Each row is a point. Examples show where two turns around zero, p and q, send a point. Where does a point land after both, in the order given? Backwards means that the second turn is done in reverse. Each puzzle has new turns, and all numbers are rounded.

Turn p:
[-45   2] -> [  4 -45]
[30 34] -> [-38  25]
[-17 -61] -> [63 -9]
[27 -2] -> [-1 27]
[ 5 27] -> [-27   2]
Turn q:
[37  9] -> [38 -5]
[-76   5] -> [-69  33]
[39 11] -> [40 -4]
[ 13 -17] -> [  6 -21]
[-12  -8] -> [-14  -3]
Where do these land?
p, then q backwards: [-21  42] -> [-27 -39]
p, then q backwards: [  8 -25] -> [18 19]
p, then q: [ 52 -23] -> [35 45]
p, then q: [-39   6] -> [-15 -36]

Turn p:
[20 -2 49 18] -> [ 25   0  -8 -50]
[-21  65   4  -5] -> [56 11 16 34]
[ 45  -1   7 -61] -> [-21  17  67 -24]
[-17  -9 -21  67] -> [ -1   6 -71  14]
[-27 -52 -39 -20] -> [-59 -35  -3  26]
Turn q:
[-30  21 -12 -45] -> [ -6 -30 -50  -8]
[  7 -58   1  63] -> [ 32  45  59 -29]
[ 39  36 -62  16] -> [ 14 -66  41  25]
[  2 -14   9  -2] -> [ 6 15 -3  1]
[ 16  20  -8 -58] -> [  5 -25 -44  38]
[-34  -4  72  27] -> [-51  60  -2 -28]
Where do these land?
p, then q: [-29  45  17  23] -> [19 -5 42 40]
q, then p backwards: [  4 -23  -1  57] -> [ 37  19  18 -41]
p, then q backwards: [ 64  11 -35 -64] -> [24 -1 52 79]
q, then p backwards: [-23  -6 -23 -49] -> [-28  -7  21  47]
q, then p backwards: [-17 -27  42  33] -> [61  7 -8 -2]

Turn p:
[  1  39 -32  -7  27 -13] -> [ -6 -35 -14  17  -5 -42]
[-36 -39  11  38   8 -23] -> [ 46   5  39  21 -14  26]
[ -3  31 -38  -8  -1 -23] -> [  5 -38 -28  16   8 -20]
[-13 -39 -17 -24 -12  31] -> [ -9 -21  22 -40  12  30]
[  8 -20  13 -44 -33  10] -> [-31   7  -5 -18  35  35]
[-2 14 25 -1  7 20] -> [ -7  25   9  -9   6 -20]
[ 15 -25  41  35  37   1] -> [ -1  41  34  15 -45   3]
[ 31  40  -4  10 -33  -4] -> [  2  14 -58  -2   3 -13]
Turn q:
[-14   7  31 -25 -24  23] -> [-16 -26   2 -32 -27  16]
[-9 -4 20 29  7 33] -> [-31 -29  15  14   1 -15]
[ 19   8  31  13   7 -16] -> [-31  16 -12 -13  15 -10]
[ 18  29 -20  27   8  -6] -> [ -7   9 -23  34  22  10]
[ -1  -9  33 -76  31  -2] -> [ -4  35   2 -40 -70 -13]
[  7  -3 -55  19  -7 -10] -> [41  0 -8 33 27  6]
[ 12 -30 -60  28 -28 -11] -> [ 59 -17  -5  21  45  -8]
[-32   0  19 -15   6 -11] -> [-10  12  30 -17 -14  13]
Where do these land?
q, then p backwards: [-13  27 -16 -10 -24 -35] -> [ -5 -31  14   5 -43  -3]
q, then p backwards: [12 36 -2 25  8 18] -> [ 24   5  -1 -25  -2 -35]
q, then p: [  9 -45  -5  27   1   4] -> [-10   3   9  46 -20  12]
p, then q backwards: [ 12 -16 -32   6 -23  -6] -> [  5  19  -7 -17 -33  14]
q, then p: [ 36 -30  42  23  33 -33] -> [  4 -25   6  65  26 -33]
q, then p backwards: [-15  23 -22 -35  17  -7] -> [ 17 -27  17  36  -4 -13]
p, then q: [ -3  23   4 -58  -1  28] -> [  1  41  48   4 -27   4]
p, then q: [-39 -17  32  22 -11  31] -> [-37  18 -40 -16 -28   0]

Turn p:
[  5  12 -36  26  35  39  -9  -5 -21] -> [ 55  12 -36  13 -16  11  -5 -15 -14]
[-10 -54   9   6  14 -28  10  20  -6] -> [-32 -14   4 -11   0  33 -46   0  -5]
[ 10 -14   4   0 -12 -29  -3   0  61] -> [-15 -25  46 -20  13  14  19  18 -25]
[ 24   9  19 -62 -44   1 -36 -23   1] -> [  0 -29  32   2  34 -45  24 -15  52]
[-22   4 -15  44  22   9 -19  20 -36] -> [ 29  40 -22 -15 -26   9 -36  -7  -5]
[ 22  20 -69  36  51   5  23  30 -35] -> [ 41  27 -48   7 -45  71  10 -16   0]
[  5   4  10 -31 -13  15  25  -4 -30] -> [-23  -6 -23  26   0 -17   7 -15  26]
[-28   5 -18 -40 -31 -14  11 -17  -8] -> [-21 -28 -22 -22  -6 -25  18  14  31]
[-35 -15  28  12  35  34  -6  14  13] -> [ 10   1   6  27 -17 -17 -47  20 -33]
[-10   5  53 -33  -8 -54   5  -6  24] -> [-49  -2  38   1  31  -7   2  48  22]
[-16 -37  44  11  10 -36  10 -38  18] -> [-36  -8   5 -10  54   4 -29  32 -26]
[ 54  60 -29  32 -59  58 -10  11  19] -> [ 39  32  20   2 -24 -30  82 -65 -23]
Turn q:
[ 26  24 -25 -21 -21 -18  16 -48 -37] -> [-65 -35 -18  -9 -15   0  16 -23 -14]
[-25 -21  29  59  -5 -19  23 -21  34] -> [ 31  33   7   2  31 -29  -4 -19 -60]
[-19  -3  47 -10  25  30   2 -11  45] -> [ 43   9 -23  -1  43   0 -39 -19  15]
[ 12 -39  44 -15 -11  26 -46  30   0] -> [ 28  39  18 -16  -7 -14  -1 -16  65]
[ 32  14  23  -9  39 -48 -13  24  -8] -> [ 34 -19  -3 -19  -5  38  54 -12   8]
[ -9   5 -18  48 -30  46 -24  14 -12] -> [-12   0  57  16   6 -44 -17  27  10]
[ 39  12 -43 -20  30 -37  30  19  14] -> [-18  -7 -12  10   0  72  33  19 -18]
[-28 -17 -48 -28  28  38  -2 -52 -33] -> [-32 -28 -35  69 -29 -16 -32 -11  14]
[-23 -11  31 -16  -7  15  24  21 -10] -> [ 14  19 -33 -16   5 -23  -4  22  16]
[ -5  37 -39  12 -48 -33 -10  23   8] -> [-23 -11  43 -36 -29  16  -7  31 -35]
Where do these land?
p, then q backwards: [ 14  22  21 -26  16  25 -14  14 -42] -> [ -7 -44   5  -6  25  41 -23  -4  -5]
p, then q: [ 30 -47  29 -21  26  38   2  28 -14] -> [ 19   4  45  27   6 -43  -6 -49  -9]
q, then p backwards: [ 25  18 -11  27  -7 -21  -1   8  24] -> [ 24  -9   5  20  -2 -20  -3   2  38]
q, then p: [  3  -6  -6 -42 -45 -26  24  30  37] -> [ 25 -10   0  22 -45 -47  19   2  41]
q, then p backwards: [-47  21 -27  11   9  -4 -25   1  28] -> [-18 -30   1   5  41  21 -24  21  25]
q, then p backwards: [-38   9 -39  10  40   6  53 -22  33] -> [ -8 -28  21  19  65  27  37 -33  10]
q, then p: [-11  17  65  42  14  25 -12 -16  -3] -> [  0 -10  11  11  54  61  -4  21  13]
q, then p backwards: [ 31 -26   5   8 -35  28 -16   6 -76] -> [-12  46  22 -48 -65  -4  10  19  -8]
q, then p: [ 36 -20  10 -29 -32   4 -19 -35  21] -> [ 24 -17 -13  -3  23 -47  13  41  -6]
q, then p backwards: [-43  12 -47  20  12 -74   7 -12  -9] -> [-20 -12 -33  31  20  45  36  22  61]
